Each row of a before or after table is a point. One or more steps were done to the points. Then noise was added and the rows were shuffled. The steps act on columns, c1 being the first. What was done? A step turns or swaps two columns, mirrors them in a line or flattens them onto one, adds a multiple of one to another, or multiplies or shifts one. Angles are multiples of 10 degrees, from the lower column toward the higher: turns from -170 to 170, lines from 10 to 170 but not 90. Use the fewest steps. Two steps may share a column if one is a turn and the other turns, adds or multiplies; they go together, in the order done. Otherwise the lowest column goes first.

Before:
[[ -3  39  -8]
 [-12  -2  -9]
 [-12 -35  45]
 [ 44 -47  15]
 [ 34 -11  10]
 [ 20 -19  41]
 [ 29   2  29]
 [ -7 -28   6]
 [ 21 -57 -22]
 [ 23  38 -12]
 [-23  17   9]]
After, 11 rows:
[[-58 -13 -46]
 [-54 -37  -7]
 [-29  20  24]
 [ -6 -28  12]
 [-20 -18  22]
 [ 23  22 -12]
 [ 35 -27 -31]
 [-19 -27  -7]
 [-29  10 -13]
 [ 34  -4 -29]
 [  5  11 -32]]
Steps: turn c1 and c2 by -100 degrees; shift c3 by -20

Before (10 x 8):
[[ 18 -15 -11 -20  28 -30 -13 -17]
 [-13   9   2  -5 -23  -9   5  12]
 [ -7 -11  -9  -4 -11  24  14   4]
 [ 28  10   5 -42  21  -8  -2 -16]
 [-20  -3  12   7 -29  18 -17   6]
 [-32  16  30  -3  -8   0  53 -23]
 [-13  27  48  18   4   3  56 -44]
 [-16 -13   0 -34  18  -8 -27  -6]
 [ -5 -23  24 -10 -31   4  13   3]
 [-17  17  45   7  36  -5  36  -3]]
After, 10 rows:
[[-18  16  43   7  37 -10  35  -4]
 [ 17 -16 -12 -23  26 -60 -12 -15]
 [-20  -3  11   6 -29  33 -20   7]
 [ 29  12   6 -43  21 -16  -1 -18]
 [-13  26  46  17   6   6  54 -44]
 [ -5 -21  25  -9 -29  10  13  -1]
 [-11   8   1  -7 -25 -19   4  11]
 [ -4 -12  -8  -4 -12  47  15   4]
 [-30  18  27   0  -7   0  53 -24]
 [-17 -11   0 -34  15 -16 -27  -5]]
Steps: multiply c6 by 2

Before, 13 rows:
[[-11 -31   0  -5 -31  60 -17   5 -15  -6  -7  13]
 [  0 -15  16  -1   1 -20  -8  -1  -6  -7  -5  19]
 [-12   4 -55   2  13 -11  -3 -18  39   1  25  15]
 [ 12  12   8  -2   2  -9   0 -20   0 -15   2  13]
 [ -5   4   5   4  20 -22  -1  12  -5  -4   9 -22]
 [ 27  -3   9   6  17  -4  12   2  -6  -8  -9  18]
 [ -1  10 -12  -4   8 -11   6   9  -8 -16 -20   8]
 [-16   4   0  -1  18 -11  14  -6  -4 -13  19  16]
 [ -4   3   1  25  -8 -15   4  -9   0  32 -12  -1]
 [-10  -7   5  -2  20 -18  14 -14   9  -7  -3  -8]
 [ -9  -7  10   9 -18   9   6  26   4 -16  -9  -6]
 [ -7  10  14  -7  18   5  -1  14   9  -5  -8   4]
 [  0   1  14  37  14 -17  -5 -15  -5   1 -15   7]]
After:
[[ -2  -3  12  16  -6 -16  14  36  -2   9  -2   6]
 [-17  -3   4  -4   2 -24 -24   2   6   1  -5   2]
 [ -2   5  -3 -10  -3 -27  -4   9  15   5 -15  -1]
 [ -8  -4  -5  11 -11 -27  -9  -6  -1  10   4  -4]
 [  7 -11  20  -1 -15 -15   9   1  10  -5   4  12]
 [ -7  14  10   3  13 -12   8 -15  -1  10  -4   7]
 [ -4   2   1  13 -26  14   9  24  -1  19 -11  -1]
 [  6 -22   3   0  42  44  15  -6  24 -26  12   5]
 [ -2   2   6  24   5   7   6 -14  12 -24 -10   2]
 [-10  -5  -4   5  -1 -20  11 -10 -10  -6 -16  -2]
 [ -3  39 -34  -8  -6 -12 -18  16  16  13  13 -18]
 [ -1   4   9 -15  -1 -14  -1  12 -15 -11   4   6]
 [ 20  -8  15   6   5 -14   3   1 -17   3 -14  11]]
Steps: turn c2 and c9 by -70 degrees; turn c1 and c9 by -40 degrees; flatten c3 and c12 onto the line at 30 degrees; mirror c4 and c8 in the line at 20 degrees; turn c5 and c10 by 40 degrees; turn c5 and c6 by -60 degrees; mirror c7 and c11 in the line at 120 degrees

Before (14 x 20):
[[-18   2  12 -12   7  19   5   1  -4 -32 -10 -32  34 -33 -14 -10 -29  -7
  -13  -9]
 [ 26  -4   2  19 -24  13  21 -37 -54 -17   9 -19  36   0   4  37  25 -31
   16  36]
 [ 47 -18  -2   7  -7   1  25 -22 -42  16   7 -13  19   5  10  -7 -14 -28
   16  27]
 [  8  23  14   0 -37  20   2   3   1 -21  -5 -35  18 -21  -2 -30   8   2
   10 -12]
 [-14  12   7   8  -4  17 -14   2 -37 -34  16   1  30 -18  15 -27 -16   8
    1  -5]
 [  6  14 -20  28 -17   4   9  -4 -30  41 -12  16  -3  17   3  47 -43 -27
    1   2]
 [ -5  -9  25  26  -9  30   1  -2 -15   2 -14  -6  29 -14  -9 -18   3   6
  -15  14]
 [ 11  23  -6  34  16 -38  15   2 -24  20 -15  26  -5  23 -15  23 -16 -35
   -9  -5]
 [-19  -5  24  -7 -11  16 -34   2  -2 -17 -31  -5  24  -6   0 -30 -13 -28
   17 -17]
 [ -8  -1 -35  28   7  -7  34 -25 -12  29 -16  19   7  34   9  21 -11 -21
    6 -17]
 [-33  -6  20   3 -15   2 -12  -1  -8 -24  -7 -36  -4   5   4 -23 -18   1
   -4  10]
 [ 24 -15 -28  21 -10 -15  14   0  -5  12   2  43  -4  40   4  40 -23 -36
  -28  -6]
 [  2  -3 -14   8 -11   3 -22  -7 -20 -22 -41 -27  15 -29   4 -14  -4  13
   -4   1]
 [-10   4   9  -2 -10  21 -31 -32   6 -23   1 -18   8 -31 -28 -32  -9   7
   16   7]]
After:
[[-17   1  11 -11   5  11   6   2 -11 -33 -10 -30  13 -34 -14  -1 -31  -7
  -14  -9]
 [ -7  -2 -35  30   6 -22  33 -25  19  28 -16 -11 -13  34   9 -16  20 -21
    7 -16]
 [ -4  -8  24  26  -9  15   1  -3 -21   2 -13   2  10 -13  -9 -12  -7   5
  -15  13]
 [ 25 -14 -27  21 -11 -12  14   0  39  11   3 -23 -25  41   4 -12  43 -37
  -28  -6]
 [  6  14 -20  29 -17  -7   8  -4  41  39 -12 -41 -23  16   4 -38  15 -29
    1   2]
 [-33  -6  19   2 -14  -5 -10  -1 -24 -25  -5 -17 -26   6   3  -5 -37   3
   -5  11]
 [ 47 -18  -2   6  -7   7  26 -22 -14  17   7 -14   0   5   9 -42 -13 -29
   16  27]
 [  3  -2 -14   7 -12 -38 -22  -6 -17 -21 -42  -5  -5 -28   4 -17 -27  15
   -4   1]
 [-10   4  10   0 -11  21 -31 -31 -31 -24   1 -11 -13 -32 -30  12 -17   6
   17   7]
 [-19  -5  25  -6 -10 -15 -33   1 -29 -17 -31 -14   4  -6   0   3  -4 -27
   15 -16]
 [ 11  23  -6  34  17 -53  16   2  19  20 -15 -16 -24  25 -16 -26  24 -35
  -10  -6]
 [-16  10   7   7  -4  33 -14   2 -33 -35  16 -15  10 -19  17 -32   0   9
    1  -3]
 [ 27  -4   2  20 -25  22  20 -36  28 -16   9  25  15  -2   2 -60 -19 -29
   15  37]
 [  8  23  15   0 -36  14   3   3 -30 -22  -5   8  -2 -21  -2   7 -35   1
   10 -14]]
Steps: add 1 times c11 to c6; mirror c9 and c16 in the line at 40 degrees; swap c12 and c17; shift c13 by -20
